Each row is a point. A path goes straight from each point to the next, and from the last back to the first. The post is the endless flat space through its rows: a point in 2 columns, a line in 3, a plane in 4, and so on, so that a path can go around it. Count how often the path circles the post. Going back the other way cancels.
In the rows, zero is written as 128.

Post (1 x 2)
[[135 144]]
Path (16 x 2)
[[107 191]
 [160 176]
 [101 190]
 [ 98  95]
 [116 150]
 [ 83 140]
 [115  93]
 [181 151]
 [167 195]
 [ 76 163]
 [114 206]
 [141 197]
 [ 92 171]
 [128 117]
 [131 106]
 [ 82 129]]
Times around: 1

Post (2 x 3)
[[145  86 125]
 [141 167 138]]
Path (18 x 3)
[[194 122 144]
 [157 184  97]
 [164 111  93]
 [183 110 115]
 [142  98  64]
 [ 98 168 121]
 [104  77 169]
 [161 169 159]
 [231 183 139]
 [173  87 102]
 [ 99 142  91]
 [ 70 136 146]
 [ 97 164 150]
 [117 160 135]
 [129 152 156]
 [143 130 168]
 [108  78 140]
 [168 230 190]]
Times around: 2

Post (3 x 4)
[[140 147  84  72]
 [108 121 161 125]
 [123 120 192 170]]
Path (27 x 4)
[[ 58  89 149 105]
 [123  62 170 143]
 [177 156 153 103]
 [128 153 140 112]
 [138 159 121 129]
 [121 147 202 148]
 [150 109 204 175]
 [144  77 153 168]
 [ 87 115 123 116]
 [116 144 200 193]
 [145 134 177 143]
 [122 105 148  86]
 [162 158 130  71]
 [148 162 144 149]
 [ 72 113 192 214]
 [ 82  83 116  96]
 [168  93 186 147]
 [ 94 130 174  96]
 [ 67 168 131  63]
 [147 146 177 105]
 [140  77 123  96]
 [ 89  97  40  32]
 [ 64 137 137 106]
 [170 192  71  67]
 [157 137 143 112]
 [132  63 168 139]
 [104 119  94  99]]
Times around: 1

Post (7 x 8)
[[108  79 127 152 148 104 113 163]
 [194 121 191  82 123 217 115  66]
 [114 144 167 171 154 104 146 132]
 [129 111 110 169 188 117 122 164]
 [161 161 129  85  90 147 120  90]
 [138 127 139 106 150 142 140 188]
 [ 80 129  88  96 160 109 166 126]]
Path (21 x 8)
[[ 98  88 104 112 178 173  84 122]
 [127 137 146  25 112 120 129 164]
 [209 127 172  82 148 150 135 116]
 [149 125 134 143 159 144 138  59]
 [ 88 157  80 118 103  92 145 157]
 [ 76  83 126  88 115 146 106 138]
 [135  87 234 109 189 170 120 127]
 [145 168 123  88 174  88 155  82]
 [ 90  40 100 107 189 158 109 113]
 [113  82 118  74 131 184 113 191]
 [110  88 224 162 139 212 152  81]
 [129 197 190  69 152 201 152 243]
 [118  88 135  76 169 143  90 172]
 [176 135 172 132 134  74 136 150]
 [158 165 187 135 113 135 179 107]
 [120  83  99 130 147 183 119 166]
 [ 85 124 122 128 104 103 116  94]
 [139  58  89  61 140 147  72 184]
 [156 100 143 137 151  87 140 101]
 [143 104 144  53 124 155 159 238]
 [117 178 166 194 140 133 171 174]]
Times around: 3

Post (8 x 9)
[[ 66  67  88  34 122 137 109 138 154]
 [109 170 123 143 131 120 147  89 125]
 [122  59 140  88 164 115 117 139 137]
 [ 48 112 144  82 151  73  75 153 105]
 [137 181  73 159 173 132 157  93  95]
 [103  54 127 157 162 143  87 132 192]
 [126 197 102 147 148 100 120 126 144]
 [119 153 116  99 186 151 165 123 112]]
Path (26 x 9)
[[113 145  99  89 158 125 121 107 211]
 [ 93 120  42 181 195  97 103 146 156]
 [116 135 122 156 149  89 113 157 134]
 [ 86 117 124  92 194 132  91 157  86]
 [ 47 170 136  94  88 107 109  90 136]
 [ 80 101 166  88 161  71 137 118 140]
 [ 83 158  75  73 179 110 161 104  59]
 [115 162 140 107 185  83 167 128 118]
 [ 92 146  88  94 159 114 135 148 125]
 [ 81  86  28 105 160  96 116 125 139]
 [ 86 105 100 138 125 101 102 142 143]
 [ 61  49  94  92  57 134  58  97 128]
 [126 142 154 131 131 170 131  64 146]
 [ 58  98 101  79 103 138 108  90 212]
 [ 53  91 119  64 148 164 132  93 151]
 [114 166  95  96 195  94 158 139 138]
 [128 118 138 204  96  88  89 125 209]
 [102  84  25 153 122 145 163 102 169]
 [123  46 155  82 186 157 159 146 126]
 [ 35 130 118  22 114 153  84 138 128]
 [120 135 197 131 106 109 124  95 186]
 [106  58 131  76 218 136 132 163 161]
 [ 55 113  46 111 154 102 131 131 103]
 [147  96 144  97 154  59  87 187 164]
 [120 129  87 112 101  83  35 185 181]
 [141 113  79 132 163 127 105 109 130]]
Times around: 4

Post (10 x 11)
[[ 84 103 111 142 148 148 121 132 128  90 166]
 [115 122 166 133 104 141 161 100 130 159 111]
 [ 98 147 116 151 161 107 173 145 152 123 141]
 [ 92  98 112 120 158  94 133 136 172 159 106]
 [172  99 182  88  91 176 188  79   7 179 191]
 [126 124 156 163 173 135 149 155 176  97 111]
 [122  97 115 127 122 135 157 143 135 125 128]
 [ 93 141 128 117 117  87 116 178 141 134  99]
 [134 159 143 147 167 181 144 136 147 161 105]
 [ 65 120  89  55 119  88  94 145 140  97 138]]
Path (28 x 11)
[[163 131 136  99  72  78 137 151 134 161  99]
 [ 80  89 170 114 111 113 136  50 199 129 165]
 [ 91  64 160 159 105  86 178 112 149 172 176]
 [117 149 231 168 106  40 156 138 112 129 119]
 [100 158  80 100 163 142 123 104 134 148 142]
 [138 112 115 157 166 156 135  99 133 138 211]
 [ 83 110  90  89 165 168 103 131 140 188 150]
 [ 60 133  79 170 154 127 160 185 136  82 167]
 [ 38 112 115 101 127  83  69 156 111 111  86]
 [ 97 181 152  83  79  26 137  88 121 150  94]
 [138  93 174 127 138 207 104  52 109 156 192]
 [177  76 151 120  96 171 183 134 122 201 149]
 [ 99 110 137  72  80 100  82 126 120 114 119]
 [ 89 107 111 133  90  86 123  96  86 162 102]
 [101 106 142  82 118 114 103  76 167 111 136]
 [109 115  87  80 120 197 115 105 145 186 130]
 [ 38 116 137 112 128 137 155 114 159 132 160]
 [113  62 111 149 173 144 183 145 142 123 111]
 [126  59 118 130 141 129 123  91  63 158 131]
 [ 77 135  98 127  91 108 156  58 160 157 136]
 [ 86 182 150 165 156  44 124 154 148  99  86]
 [112 106 126 125 172 150 103 143 158 110  88]
 [119  98 114 133 191 126 145 113 157 127 141]
 [117 104  41  92 150 145 104 183 110 107 101]
 [148 110 182 139 133 139 190 184 109  77 129]
 [ 78  92  71 116 177 112 157 129 176 182 126]
 [131 114 123 195 146 121 218 184 106 149 130]
 [116 127 141 102 147  72 125 155 141 125 107]]
Times around: 2

Post (11 x 12)
[[114 129 138 109 125  48 142  54  71 107  92 111]
 [215 126 147  96 130 138 107 162  89 140 166 124]
 [183 121 116 126  88 144 137 155 164 116 157 122]
 [142 121 158  63 179 152 138 116  60  91 129  61]
 [110 152 124 136 100 104  84 143 146 189  90 133]
 [ 85 142  81 127 169  85  82 127 156  95 121 185]
 [181 137 169 124 112 125 120 151 178  93 199 125]
 [161 113 142  84 121 137  62 158 117 123 109 141]
 [127  89 149 133 138  41 149 166  91 116 144 160]
 [145 126 167 125 158 200 116  83 123 113 116  89]
 [138 103 100 133  83  76 103 115 102 127 199 109]]
Path (28 x 12)
[[125 123 136  99 147  91 109 132  84  30 162 145]
 [133 137 133 156 147  86  97 144 162  62 177 112]
 [217 224 121  87  53 158  45 124 151 119  68 117]
 [142 148 116 128 128 105 136 120  93 118 217 181]
 [132  56 119  83  89 158  82 142 136 129  96 164]
 [150  89  84  80 149  79 163  70  72  96 161  51]
 [117 158  85 126 212  63  90 139  80 138  81 141]
 [176 150 106 115 120 174  98 181 189 123 104  86]
 [146 103  60 115 150 124  86 195 100 174 173 125]
 [169  97 138 122 161 139 155 137 128 112 181 139]
 [161 179  85  76 113 131 124  47 169  27 135 136]
 [189 154  96 111  98 111  80 155  80 114 138 166]
 [106 124  25 129 146  82  78 206 139 135 124 109]
 [151 117 196 124 134 104  90 126  93  94 158  95]
 [ 59 128 227 152 166  70 211 178  91 129 195  79]
 [178  71 214 157  67 199 167  53 113 117 145  74]
 [180  96 179  84 164 100  40 127 117 113 209 156]
 [140  96 165 141 155 146  86 155 107 165 117  90]
 [184 145 121  75 104 102  90 116 110  68 124  72]
 [202  92 155 123 161 104  97  96 142  96 105 150]
 [175 164  65 106 183 150  80 110  96  80 107 112]
 [118  99 159 108 103 218 101 203  98 114  84  69]
 [109 149 118 107  39 119 137 135 164 145 118  67]
 [125 171 119 125 128 155  92 187 167 104 115 164]
 [141  53 171 174 102  97  73 177  35 163 141 110]
 [187  75 125 102 122 177 150  86  89  95 117  61]
 [111 119 113 105 175  53 115 179 121 162 124 178]
 [141 104 186 133 150 175 165 117 127  96 139 133]]
Times around: 0

Post (13 x 14)
[[160 137 158 124 142 109 115 114 149 142 134  75 155 125]
 [119  88 160 170 184 181 120 122  86 123 130 108 113 111]
 [131 139 121 118 103 129 151 120 152 135 150 141 145 109]
 [131 158  93  97 131 117  94 125 151 138  98 139 120 111]
 [124 130 129 111 170 113 140 121 112 180 129 116 130 120]
 [135 117 152 199 157 106 147 124 110 132  92 145 114 122]
 [143 105 109 110 107 116  99 129 107 146 114 137 133 107]
 [151 102 112 123 131 129 113 113 103 108 167 125 151 143]
 [135 119 102 126  88 115 129 117 159 126 169 137  89 111]
 [112 143 125  85  98  85  88 125 132  97 141 132 147 162]
 [117 118 156 107 145  77 112  78 163  86 139 121 110 136]
 [ 89 109 144 188 114 139 140  61 125 152 116 116 120 121]
 [143 138 143 114 105 141 116  88  62 118 170 120 150 151]]
Path (27 x 14)
[[126 130 159  95 121 148 105 156 113  67 204 149 100 164]
 [158 103 129 113 122 157 129 170  99 129 137 115 131 125]
 [ 98 186 115  61  89 168 182  94 110 175 162 106 158  86]
 [140 152  94 128 164 114 174 121 117 154  92 128 148  97]
 [162  76  99 124  95  78 141 122  90 103 173 151  97  90]
 [128 104 120 112 138 128  89 114 102  87 172 113  96  97]
 [106 138  77  81 168  83  87 109 152 143 170 131  52 146]
 [172 110 141 115 182  70 115 180 152  68 135 173  69 132]
 [ 92  74 162 140 144 115 153  64 134 138 141  99 128 143]
 [158 108 123 126  98 118 126 120  85  73 175 113 132 134]
 [122 144 103  80 137 115  87 140  92 145 143  99 161 114]
 [123 151 130 150 167 126 116 118 111 168 125 136 113 139]
 [142 118 109 115 129  99  76 122 135 122 141 126 136 173]
 [139 110 158 133 159 117 120 114 157 100 101 110 149 132]
 [119  82 125 149 120  98 132 111  50 137 169 132 101 149]
 [138 143 164  85 166 144  96 135 116  82 170  94 108  99]
 [122  86 121 164 106  88  87 119 115 128 106 180 104 129]
 [ 99 107 110  99 134 143 118 116 139 167 139 114 119  81]
 [ 97 130  89 128  95 105  59 118 179 141 109  86 107 117]
 [137 102 156 129 114 121  78  96 115 102 156  94 134 125]
 [ 98 153 131 123 105 108 138   7 141 190 144 104 148 159]
 [128  95  83  58 136 146 101 141 102 139 164 176  63 131]
 [ 98 182 134 130  88  87 123  82 162 176  75 143 146 165]
 [149 112 127 107 112 105 131 159 156  92 166 127 140 148]
 [151 153 105  50 162 156 156 144 151 166 200  94 116  81]
 [120 106 115 151  91 115 117  85 116 112 159 131 136 114]
 [137 155 151 108 175 109 107 140  64 163 122 127 161 164]]
Times around: 4

Post (17 x 18)
[[167 157 139 101 119 159 119 115 141 180  96 137 159 116 133 123  99 129]
 [122 122 117 133  99 161 108 144 147 130 102 129 117 121 165 115  94 132]
 [108 125 135 137 125 135 146 111 119 151 149 160 146 139 144 187 117 151]
 [120 110 193  98 117  95 131  84 101 125 143 138 129  72 155  80 147 122]
 [ 92 170  90 148 106 153 185 159  86 106 133 122 141 143 124  84 124 152]
 [203 168 172  31  83  60 126 127 135 108 101  51 109 158 176 124 154 106]
 [111  82  89 192 220 146 118  89 135 158 106 152  54 104 151 162 151 118]
 [137 132 132 121 129 155 133 156 109 169 153  99 101 175 150  98 131 137]
 [127 116 102 117 115 110 109 116 108 163 145 112 127  93 140 122 121 124]
 [116 133 121 122 173 135 134 140 119 126 107 169 150 152 114 104 106  71]
 [131 115 140 152 154 134 133 136 174 181  95 161 103 143 119 127  80 115]
 [140  99 171 131 111 139 130 144 141 147 164 119 156  87 118  88 187 108]
 [122 110  69 158 139 151 135 123 102 117 132  98 144 144 151 110 109 166]
 [149 165 178  59 120  91 105  83 185 153 152 106 147 159 132 131 143  84]
 [106 133 124  92 140 136 124 144 123 129 124 123 165 125 120 116 160 155]
 [150 174  98  77 117 110 164 138 109  60 179 155 103 196 111 117  92 149]
 [110 122 125  72 117 149 158 107 136 139 145 115 141 148 143 147 128 128]]
Path (28 x 18)
[[147 121 114 116 139 118 105 119 104 134 205 159 110 137 120 165 178  98]
 [163 122 139 117 167 126 160 124 128 155 107 158 151 135 132  59 133  70]
 [195 208 167 104 130 117 165 128  99 143 126  94 209 140 128  58 170 108]
 [136 111 170 126 179 149 150 146  98 118 121 166 151 118 125 135 172  96]
 [121  95 123 131 163 153 126 110 129 137 126 123 136 178 140 160  95 114]
 [119 116 162 126  95  83 121 161 119 177 129 124  92 148 121 107  63 124]
 [125 136 123  86 179 142  97 126  97  96 178 156 166 139 115 167 140 140]
 [149  88  80 147 164 151  90 157 186 149 145  88 167 115 121 137 152 133]
 [141 122 131 185 166 174  49 149 164 179 153 129 103 125 154  73 146 105]
 [ 67 121 135 135  87 112 150 113 188 175 166  92 123 113 134 140 105 112]
 [ 87 153  95 118 122 180 156 143 102  98  79 114 118 143 156 163 127 131]
 [151 126  42 149 124 130 128 141 116 149  93 106  78 156 142 182 112 130]
 [124 145 175 111 182  98 170 173 143 118  82 163  95 206 130 110 151 123]
 [124 110 166  99 101 149 130 194 128 117 140 139  98 114 158  48 129 134]
 [155 153 118 132 139 128 153 138 137 194 124  95 120 169 166 120  59 118]
 [ 92 103 114 121 112 121 144 152  90 191 125 128 143 152 180 116 105 153]
 [135 168 154 165 111 165 157 121 141 184  97 168 134 130 114  94 120 165]
 [179 111 120 129  47  84  95 144 149  92 148 104 111 105 135 148 147 175]
 [ 97 144  78 131 112 148 116 123 148 170 129  92  83 142 154 102 168 163]
 [167 160 131 103 153 179 172  88 184 187 129 122 113 186 153 177 147  75]
 [106 154 147 137  80 145 168 129 116 109 129 121 140 105 174 145 106 132]
 [102  95 127  96 145 138 136 165  63 115 123 110 113 169 156 126 103 162]
 [129 162  67 132 125 167  76  92 141 109 151 110  86 133 127 149 139 162]
 [ 86 138 190  97 121  96 120 123 170 159  69 125 179 144 140 101 125  97]
 [159 146 120  75 147  76 115 117 105 132  98 149 215 147 135 132 108 129]
 [162 190  63  83 123 122 213  62 104 145 129 117  87 173 174 249  92  92]
 [115  76 146  77 110 162 103 112 161 112 204 139 103  92 150 205 180 110]
 [123  60 123  92 125 178  82  78 156 148 205  87  71 151 154 183 140 147]]
Times around: 3

Post (17 x 18)
[[141 151 185  83 155 143 144 153 139 165 119 156 177 155 126  90 117 137]
 [138  96  46  75 169 123 117 149 107 103  93 151 167  93 135 145 110 137]
 [151 119  79  87 125 105 119 172 150 101 112 121 160 141 159 170 120 137]
 [117 130 149 118 116 165 185 135 116 149 107 127 168 156  98  81 137 140]
 [ 88 121 137 155 120 124 123 137 126 150 129  66 104  84 182 132  94  83]
 [110 155 162  60 140 117 125 132 109 142 112 139 164 129  87  94 167 111]
 [143 142 161 106 171 156 149 167 119 143 119 135 122 166  84  99 153 113]
 [ 79 140 133 179 115  84 130 144 124 177 132 138 103 109 149 136 110 103]
 [154 124  75  82 149 125  86 142 100 123 107 122 176 133 122 172 106 168]
 [ 84 116 133 121 103 121 126 147 100 125 134 120  79 116 159 136  83 113]
 [100 145 138 167 133 127 158 143  96 117 186  92 125  91 168 138 105 114]
 [138 115  70  63 170  91 131 126 144 122 110 120 136 106 150 184 114 165]
 [105 129 137 166 104 145 128 105 121 162 142 125  96  97 181 147 118  79]
 [ 89  93 154 165 126 131  89 117 145 138 145 118 122 100 167 127 134 122]
 [174 121 152  93 127 116 154 140 115 162 157 116 131 131  85  84 130 132]
 [ 94 125 158 169  97 126 122 138 107 145 114 112  96  68 185 141 132 142]
 [151 102 196 107 150 119 148 130 110 133 121 144 163 139 110 136 118 122]]
Path (25 x 18)
[[163 100 128 102 112 173  92 115 145 159 168  68 107 125 149 105 141  92]
 [184 118 132  96 120  79 110 108  89 129 141 111 132 113 157 149 121 170]
 [ 92 131 150 103 165 106 141  66 146 163 122 124 110  76 158 145  63 115]
 [133 104 130 139  63 124 124 183 123  73 129  82 156 141 140 149 133 170]
 [163  99 127 119 149 112 183 145 103 154 127 151 114 138 107 151  97  76]
 [141 118 113 143  99 113 141 158 131 181 140 173 164 167 140 113 101 116]
 [138  76 124 118 125 103 111 181 155 163  95 163 147 143 102 155 121  82]
 [126 117 147  86 136 193 151 159 144  82  67 122 189 107 194 156 118 212]
 [ 94 166 138  99 110 103 129 107  59 131 160  36  88  41  49  48 182  79]
 [ 49 135 147  83 168 111 101 135 150 115 107  95 122  73 143 155 141 117]
 [131 115 129 114 137 179 160 177  93 156 130 151  90 121 153 138  97 101]
 [100 144 105  88 164 147  76 141 108 139 117 135 128 152 152 103 134 118]
 [122 193 123 165 115 173 194 145 155 165 120 165 195 169 200 111 109 157]
 [135 150 124  87  69 120  75 153 167 134 109  74 133 158 116  99 123 116]
 [153 147 127  78 114   7 142 126  96 127 150 141 141 135 161 173  78  91]
 [110 104  99 122  82 158 101 154  67 124 184 111 158 168 157 147  67 115]
 [102 155 170 114 126 158 120 203 147 166  65 208 137 218  99 117 154 114]
 [ 92 161 122 150 119  93 101 168 140 128 146  94 158 137  65 106 141 105]
 [ 81 137  94  54 157  41 108 104 148 170 102 234  49  78 178 153  94  88]
 [142 173 191  70 156 121 150 147  87 152 134  85 199 128 178  89  91 143]
 [202 125 109 109 152 142 151 186 113 148 150 113 144 143 165 144 116 155]
 [ 62 148 146 143 122  82 159 168 128 182 110 130 112  92 149 169 106 138]
 [106 133 118 104 118  64 119 136 147 141 129  98 171 125 120 145  88 162]
 [ 99 122  74  79 146 119 126 157 103  89 101 152 140  74 116 122 128 163]
 [106 132 119 154 104 135  98 167  87 152 144 136 146 101  98 125 128 105]]
Times around: 0

Post (17 x 18)
[[208 133 145 207  99  97  75 115  69 119 132 127 129 198 132 187 173 174]
 [115 115 114 100 140 113 121 119 140 165 123 113 131 162 126 132 102 209]
 [109  73 116 118 100  88 128 102 136 168 142 124 127 111  95 180  97 142]
 [114 168  77 144  95 113  96 124 122 183 122  66 139 132 166 139 135 152]
 [132  95 158 180 115 185 142 129 155  55  60  88  98 136 113 177 148 116]
 [137 125 135 116  95 105 127 149 136  80 161 124 169 114 152  91 152 105]
 [136 153 152 163 124 124 130 134 164 128 149 167 124 203 126 156 123 144]
 [176 183 162  89 163 153 105 146 133 159  27 105 134 129 109 149 106 124]
 [183 169  79  90  78  98 145 171 145 163 117  73 146  89 130  48  88 110]
 [165 121 118  78 141  91 172 104 124 152  94 117 173 197 140 178  44 156]
 [112  62  89  65  84 143 106 108 190 208 179 124 116 219 159  48 115 121]
 [ 80  76 120 123 126 166 148 115 102  92 132 180  77  61 133 131 128 121]
 [139 150  98 104 126 151  81 137 118 127 152  92 182 144 128 145  82 184]
 [121 140  84 135 144 102 125 142 146 149 144  60 133 175  83 141 116 115]
 [ 98  83  84  68 103 169 116 177 185 136 153 143 122 155 150 102 153 111]
 [128 129 144 180  79 109 104 200 118  77 124  74 132 142 147 112 134 100]
 [167 117 117 139 123  71  89 154 162  85 109  95 125 172 145 144 106 104]]
Path (25 x 18)
[[155 105 158 128  66 158 145  91 159  80 192 117 142 165 131  65 239  98]
 [ 71  84 100 111  99  96 122 158 211 121  69  62 130 162 105 113 127 106]
 [ 68  89 118  81 122 170  69 167 208  92 115 126 171 141 169 169 123 114]
 [130 119 159 149  71 142 103 200 162 115 110  38 176  53 141 135 106 158]
 [173  95 167 110 109  72 110 116 153 153 120  84  55 151 144  62 125  83]
 [149 159 130 111  58 142  90 164  98 132  72 126 148 122 168 190  76 189]
 [157 129 160 197  51 162 119 154 114  80 122 125 164 169  97 153 168 180]
 [142  96  73  69 112  98  78 124 143 133 106  86 170  86 178 131  27 134]
 [228 143 124 134 133 138 154 171 123 117 170 147 145 137 114  44  94 122]
 [180 135 117 116  73 173 121 146  99 190 197 143 148 136 124 166 107 124]
 [178 108  60 109  32 120  98 111 146 159 157  44 166 231 127 173 113 130]
 [ 57 176 174 161 113 158 113 157 120 122  94 162  97 154 110 113  80 153]
 [132  88  49  72 136  67  69 117 164 197 121  77 159 195 150 169  61 161]
 [ 87 108 127 145 174 112 181 138 173 133 104 110 101 249 171 103 174 128]
 [169  90 194 165  11 120 189 139 160  68 200 140 183  88 128  73  82 166]
 [181 171 108 132 102 115 105 135 142  85 139 148 146 149 145 197 115 167]
 [100 148 173 197  23 152  90 140 133 106  87 107 124 136 180 150  88 142]
 [108 164 117 189 128  83 136 151 100 189  93 103 111 108 106 123  99  90]
 [168  44 160 115  95 134 110 131 178 139 169 118 173 119 121  63 135 103]
 [220  63 188 131 100 103  51  98 139 125 187  79 166 233 104 169  77 123]
 [159 138 106 130 110  86  79 180 113  82 111 118 113 103 137 153 125 154]
 [176 150 106  49 103  90 126 171 193 133  39 121 154 153 157 128 121  78]
 [161  68 110 175  76 141 107 158  60 100 118 144 110 135  94 106 141 137]
 [137  92 202 193 118 156 135 196 177 106 145 146 130 166 121 118 157 107]
 [127 113 112  77 143 119  96  88  40 216 166 122 122 114 129 130 166 107]]
Times around: 5

Post (17 x 18)
[[ 47 109 123 141 111  79 221  65 182 104  88 117  71 129  59 107 173 150]
 [104 108 130 129 117  85 100 136 168 144 132  88 103 133 119 170 132 155]
 [147 102 110 129 119 126 128 142 134 126 131 120 155 107 147 162 107 164]
 [176 122 123 102 109 109 121 147 168 153 145  86 163 143 162 182 138 114]
 [149 142 118 145 138 120  94 145  99 119 152 107 128 110 112 140 102 138]
 [155 131 151 141 136 114 172 128  76 118 133 185  92 147 138 102 105 182]
 [163 169 132 143 131 125  88 109 145 160 128 116 164 104 148 162 116 165]
 [108 139 136 150 141 118 104 156 169  98 135 141 141 121 105  89 136 163]
 [139 138 145 202  74 143 117 148 133  98 158 161 126 139 137  89  61 134]
 [152 110 137 146  76 137 119 119 122  88 167 139  91 155 138  73  63 153]
 [101 146 114 109 155 145 122 118 159 144 153  96 117 151 143 166 126 133]
 [ 99  95 115 151 117  86 122 128 132 154 117 134 127 100 112  93 137 124]
 [115 122 178  89 142 143 155 120 143 142 174 134 147 105 104 137  85 142]
 [154 132 163 140 122 158 126 159 137 127 127  93 123 102 161 135  93 154]
 [132 109 148 156 127 151  94 130 131 117 123 134 139 137  79 133 128 152]
 [149 129 145 188 184  92  97 137 162  95  71 178 150  96 139 111 124 135]
 [125 128 140 144 152 105 123 123 133 113 155  93 171 154 139 133 117 169]]
Path (25 x 18)
[[102 182 155 128 171 101 129 142 170 125 164 123 132 137 126 137  92 128]
 [ 92 162 106 157 173 146 150 125 166 150 152 115 204  83 128 133 124 197]
 [168  84 123 176 111 114 118 187 113 128 137 131 103 173 179 175 109 113]
 [132 119 145 177  87 154 130  67 106 106 127 119 142 164  74 123 146 185]
 [139 160 151 164 163 106 112 106 102 137 148  84  82 150  98 173 161 144]
 [203 114 123 203 103 151 128 161 142 104  80  85  99  67 172  74  96 130]
 [172 102 133 130 111  93 114 129 140 119 152 115 147 108 160 122  87 249]
 [157  96 109 163 122  96 104  92 125 123 150 113 149  95 153 145 102 167]
 [134 100 103 187  82  73 108 117  77 112 140 115 112  80 149 125  89 138]
 [107 154 154 101 175 158 166 165 174 102 129 122 114 118 191 136  87 166]
 [ 84 131 105 106 180 154 160 125 156  65 139  70 125 184 106 122 130 156]
 [149 111 154 163 125 128 140 136 107 146 167 200 178 110 121  73  78 123]
 [125 140 194 143 113 184 123 157 179  82 139 116 134 218 108 125 118 215]
 [145 207 156 135 150 132  56 113 148 142 124 129 149 109 135 156  77 122]
 [130 120 156 173 119 129 140 121 141 115  99 121 156 115 127  97 128  98]
 [107 150  95 164  81 119 126 109 100 136 128 213 149 114  86  69  72 134]
 [176 170 182 138 135 100  68 192 107 166 199 178 122 175 178 113  65 167]
 [124 136 150 190 163 125 113  86 126 154 135 143 170 117 104 162 113 168]
 [130  98 138 152 125  47 100 141 134 143 122 117  75  89 146 164 114 136]
 [172 116 121 135 102 140  97 190 114 106 144 164 180 137 185 149  70 108]
 [130 158  79 145 104  59  98 105  81 212 156 143 142 128 131 159  98  98]
 [137  84 108 120 130  93 147 155 122 149 148 127 116  86 110 124  98 139]
 [213 105 151 132  75 102 137 114 125 142 160 164 141  95 120 107 103 131]
 [ 82 118 136  89 135 119 161  80 171 125 133 127 133  73 119 124 163 190]
 [128 154 100 128 131  74 100  80  72 122 132 168 139  94 137  76 100 168]]
Times around: 3
